Every row gives one point. Before rounding, the points of a table are all equally far from one centre. They may lie mostly on one side of it. Where is the centre, to within rounding?

Points (6 x 2)
[[-3.2 -2.9]
 [ 4.1 -5.3]
 [-0.9 -5.4]
 [-3.1  1.8]
 [ 0.7 -5.9]
 [-3.6  0.3]]
Centre: [ 1.6 -0.7]

Points (11 x 6)
[[ 1.9 -0.8  3.7 -4.2 -0.3 -1.5]
 [-0.1 -5.6  5.5  1.0 -3.5  7.5]
 [ 1.6 -0.8  4.1 -1.7 -5.6  5.7]
 [-1.2 -0.5  6.7 -2.7 -0.5  3.1]
 [ 0.7 -3.6  6.3 -5.7 -3.9  2.5]
 [-1.3  0.2  4.7 -1.6 -2.6  0.3]
 [ 4.3 -3.1  1.8 -5.0 -4.2 -0.2]
 [-2.7 -3.8  7.2 -2.0 -2.5  3.3]
 [ 1.4 -1.9  0.1 -4.8 -4.5  1.8]
 [ 0.6  0.9  3.4 -0.9 -1.2 -0.8]
 [ 2.9 -0.8  4.7 -4.0 -4.8  0.4]]
Centre: [ 2.0 -4.5  3.2 -0.9 -1.3  2.6]

Points (13 x 9)
[[  1.0   2.8  -1.0  -6.4   0.9   3.3  -5.0   3.8   0.2]
 [  4.3  -0.4  -0.3  -7.5   0.7  -0.7   0.1   3.2  -2.6]
 [  1.0  -2.6  -0.3  -6.5   3.1   4.4   0.3   4.1   1.4]
 [ -1.9  -2.3   2.5  -5.0   1.8   0.7  -4.9   8.1   2.7]
 [  0.8  -0.2   2.0  -2.6   0.6   5.4  -2.1   3.1  -3.9]
 [ -2.3   2.8   3.4  -8.1   2.2   1.3  -5.1  -0.9  -2.7]
 [ -3.9   0.4   4.6  -6.3   5.0   1.5  -1.7   4.2  -1.2]
 [ -2.1   2.3   3.3   1.3   2.6  -0.8  -1.7   5.8  -0.5]
 [  1.4   0.6  -0.3  -6.8   4.2   1.3   1.2   4.0   1.8]
 [ -4.8  -3.6  -0.5  -9.3   3.6   2.1  -4.8   0.8  -1.3]
 [ -2.2   0.4   7.6  -2.5   2.3  -0.3  -0.5   4.8  -2.5]
 [  1.2   0.8   0.0 -10.3   3.1  -1.8   0.1  -0.1  -0.5]
 [ -2.7   4.4   1.6  -2.8   5.5  -0.2  -2.1   1.8   0.3]]
Centre: [-3.6 -1.3  0.7 -4.0 -2.8 -1.0 -0.8  0.7  0.8]

Points (17 x 14)
[[ 3.8  2.2  5.0 -6.1 -4.1 -2.2  4.5  4.4  4.0 -0.1  4.1  3.1 -0.4 -0.3]
 [-3.0 -0.9  6.4 -6.1 -7.5  0.6  1.3  1.4  2.9  0.5  5.3 -2.5 -1.6 -1.5]
 [-0.7 -1.7  6.3 -2.5 -3.3 -3.2  7.0 -1.7  4.6  3.0  4.1 -0.3  1.9 -2.6]
 [-2.6  1.2  1.5 -6.2 -7.3  0.3 -0.2  0.8  1.8  2.2  2.4  3.1 -2.5 -1.8]
 [-3.1  0.1  3.0 -4.0 -6.1 -1.4  4.3  0.5  0.0 -1.6  1.6  3.2 -3.9 -0.2]
 [ 3.2 -2.5  2.4 -1.3 -4.8  3.3  4.2  3.2  3.8  3.8 -0.1  0.1 -1.9 -4.2]
 [ 1.1 -0.1  5.5 -2.7 -2.2 -4.5  3.8  3.0  2.2  0.9  3.0 -1.3 -5.2 -7.0]
 [ 2.4 -3.2  2.7 -5.0 -5.3  0.4  5.3  2.5  2.4  4.5  2.2 -1.2 -4.3 -3.8]
 [ 4.8  4.8  2.5 -0.7 -4.1  0.4  6.7 -0.6  3.4  1.2  2.4 -0.5 -4.2 -1.9]
 [-0.7  2.3  3.5 -5.2 -5.7 -1.6  3.2  1.3  4.4 -1.4  5.3  1.1 -5.5 -2.1]
 [ 1.3 -0.5  1.4 -6.7 -3.7  1.7  4.7  0.8  4.9  0.7  5.7  2.4 -1.5 -4.1]
 [ 3.1  1.8  5.8 -3.8 -4.2 -2.1  6.6  1.1  3.3  4.4  3.0  1.5  1.1 -4.5]
 [ 4.0 -0.1 -0.5 -0.9 -4.7 -2.3  4.5  0.8  4.3  2.5  3.8  3.2  2.7 -4.2]
 [ 1.6  0.8  6.3 -1.7 -3.8  4.4  2.0 -1.5  5.7  2.8  5.4  1.1 -1.0 -2.7]
 [-2.3 -0.7  5.4 -1.9 -1.8 -1.2  6.0  4.8  2.3  1.1  4.8  3.4 -1.9 -4.1]
 [ 1.2  0.8  7.3 -2.4 -6.2 -0.7  4.3  0.9  3.0  0.8  1.9  4.3 -1.3  0.1]
 [ 0.3  0.2  2.3 -5.9 -5.0  0.2  1.9  0.5  4.6  1.1  7.4  2.3 -3.3 -4.1]]
Centre: [ 0.9  0.7  2.3 -1.9 -1.5 -0.9  1.3  1.2  0.7  1.3  3.3 -1.9 -0.1 -0.6]
